Every row gives one point. Each copy is the shape, with its points in the same order, turned, moved and blurred by noise. Say if it was mirrored as well.

Shape, 8 rows:
[[-20.0   3.0  -4.7]
 [ 25.8  -5.3  23.0]
 [  7.3 -17.7 -26.9]
 [ -6.8  -7.4  10.0]
 [-28.5  -5.1  14.9]
 [ 33.3  12.1 -26.9]
 [-29.2  38.2   5.1]
 [ -8.9   0.7  27.4]]
Copy 1, 8 rows:
[[  6.5  15.2 -29.9]
 [  0.8  37.3  19.8]
 [ 42.4  13.4  -8.6]
 [  5.8  31.8 -15.7]
 [ -3.1  35.2 -35.3]
 [ 27.8 -11.0  18.5]
 [-25.5  -3.6 -34.8]
 [-14.6  37.6 -12.5]]
Copy 1 is: mirrored
Copy 2:
[[ -3.2 -20.7 -15.4]
 [-24.0  21.8  11.3]
 [ 16.9 -13.3  18.5]
 [-17.5 -10.6  -0.9]
 [-25.8 -27.5 -15.2]
 [ 27.5  22.4   6.8]
 [ -5.8 -11.0 -51.5]
 [-32.6  -4.4 -11.7]]
Copy 2 is: only turned

Shape, 9 rows:
[[-25.9   2.4  -2.1  -8.5]
 [  3.9 -14.8  12.9 -22.9]
 [  8.6  -1.6   7.4 -11.1]
 [ -4.3   2.3  20.8   4.8]
 [-17.5 -11.0  14.4 -33.5]
 [-24.8  36.5  29.2  18.4]
 [ 16.0  -9.2 -38.3 -11.2]
 [-13.1  27.6 -32.8  39.6]
 [ 21.6  22.0 -36.6  -0.2]]
Copy 1 (9 x 4):
[[ 17.3  -3.4  13.5  23.8]
 [  6.1  23.1 -11.8  -2.7]
 [  3.1  10.0 -12.6  -0.3]
 [ -8.0  11.5   7.8  -9.4]
 [ 16.4  36.9  -1.6  17.9]
 [-36.3  -6.1  37.3  10.2]
 [ 26.6 -26.0 -32.2   5.1]
 [ -6.0 -59.1  18.7  -1.5]
 [  0.6 -39.1 -36.1   4.0]]
Copy 1 is: mirrored
Copy 2:
[[  3.5 -23.6  13.8 -23.0]
 [ 16.0  -3.1  14.9  15.6]
 [ 13.6  -7.3  -2.4   4.8]
 [  7.8 -33.1  -3.0   2.7]
 [ 28.2 -21.1  30.1  -0.1]
 [  9.0 -60.8 -23.2 -21.3]
 [-17.9  26.3   7.1 -15.0]
 [-39.0 -19.6 -25.2 -44.5]
 [ -7.7  20.5 -23.9 -25.1]]
Copy 2 is: mirrored

Shape (8 x 4):
[[-18.3  -2.8 -10.7 -10.0]
 [-33.8  19.4 -24.5  -6.8]
 [ -1.9  -4.5  17.7  16.8]
 [ 12.5  -4.7   2.0  10.5]
 [  1.0 -29.3  18.2 -15.8]
 [ 51.6  35.3  26.7  -2.2]
 [ 23.7  50.4  19.0 -20.3]
 [ 13.6  12.0 -16.0   5.7]]
Copy 1, 8 rows:
[[-19.9  -1.4  -0.3 -12.4]
 [-45.5   5.5  -2.8  -7.0]
 [  9.3  -1.4  -4.8  17.8]
 [ 13.3  13.5   4.8   1.8]
 [ 17.9 -25.6   8.1 -14.6]
 [ 18.9  24.7  60.0  37.6]
 [-17.0  11.2  60.3  32.3]
 [ -7.4  26.5  13.0   0.7]]
Copy 1 is: only turned
Copy 2:
[[-13.2   5.4   0.1  12.4]
 [-29.9  25.4  -7.4   8.2]
 [ 13.4  -4.8  19.0 -12.0]
 [  9.1 -14.0   1.3 -18.1]
 [ 16.3 -24.3  15.1  20.0]
 [ 57.5   5.1 -28.8 -26.4]
 [ 41.5  26.1 -38.0  -2.5]
 [ -2.8   0.5 -17.1 -15.0]]
Copy 2 is: mirrored
Copy 3:
[[  5.8 -11.5  -6.7  21.0]
 [ -1.5  -2.4 -34.8  27.9]
 [-15.6  13.4  20.8  14.3]
 [-16.7  -9.3  14.2  -1.7]
 [ 15.1  -6.2  35.8  12.6]
 [-11.8  23.7  10.1 -54.9]
 [  3.8  23.7 -17.6 -44.1]
 [-20.2 -14.7  -7.4 -11.5]]
Copy 3 is: mirrored

Shape (11 x 6):
[[ 22.0 -41.7   8.9  19.6  -6.1  -0.4]
 [  3.3  15.5 -15.6   5.0  -1.8 -11.5]
 [-17.5 -41.2 -28.1 -15.4 -24.0 -12.3]
 [ 26.6  10.9   5.3  -3.7   5.4  -7.4]
 [  6.5  16.0 -24.2   3.0  31.0   7.4]
 [-21.2  12.8  35.5  28.6 -25.4 -19.6]
 [ 14.7  -2.0  38.7  -5.6  11.5  -5.7]
 [ 27.5  18.4   7.5  -5.6   9.1 -18.0]
 [-37.3 -32.3   7.8 -37.6  -3.8  36.5]
 [ 23.4  13.6  32.8  21.3 -22.1  30.7]
 [-36.3 -14.5 -12.4  -2.6  15.5  26.8]]
Copy 1:
[[ -1.7  -6.9  38.4  12.3 -30.3 -10.6]
 [ 11.1   2.9   0.5  23.9  14.7  14.5]
 [-40.4  -9.2  41.5  11.6  20.1  13.9]
 [ 20.3 -15.1  -5.5  18.8 -12.8  13.0]
 [ 40.3  -3.0   9.6  -2.3  16.7  26.3]
 [-15.9  33.5 -20.9  21.5  -5.0 -25.4]
 [  5.3  -7.6 -15.8  -0.8 -33.2   1.2]
 [ 19.9 -10.3 -14.4  21.9 -13.6  19.7]
 [-34.7 -29.8  13.9 -45.2  17.6  -8.2]
 [ 23.4 -18.9 -11.0  15.9 -13.9 -45.0]
 [ -1.6   3.1  23.9 -35.9  28.1   2.1]]
Copy 1 is: mirrored
Copy 2 (11 x 6):
[[ 18.6  24.7 -17.5 -29.8 -19.0  43.9]
 [-21.2   7.6  -3.4  -9.8  -5.3  -0.6]
 [ 18.2  38.2 -33.2 -22.0 -31.4 -23.6]
 [ -7.7   8.2   1.9  10.9  -4.6  20.9]
 [-18.9  25.1   8.4  -6.4  28.4  -0.6]
 [ -2.2 -37.4   3.2 -36.4 -32.9   4.4]
 [ 22.0  -7.2  16.4  -0.5  -6.5  30.2]
 [-12.2   2.1   8.0  15.6  -7.8  18.3]
 [ 64.2   7.3 -14.0 -16.7  15.5 -29.5]
 [  3.1 -37.2 -29.3 -15.9  16.3  41.9]
 [ 21.3  19.8   1.7 -36.7  21.3 -24.4]]
Copy 2 is: mirrored
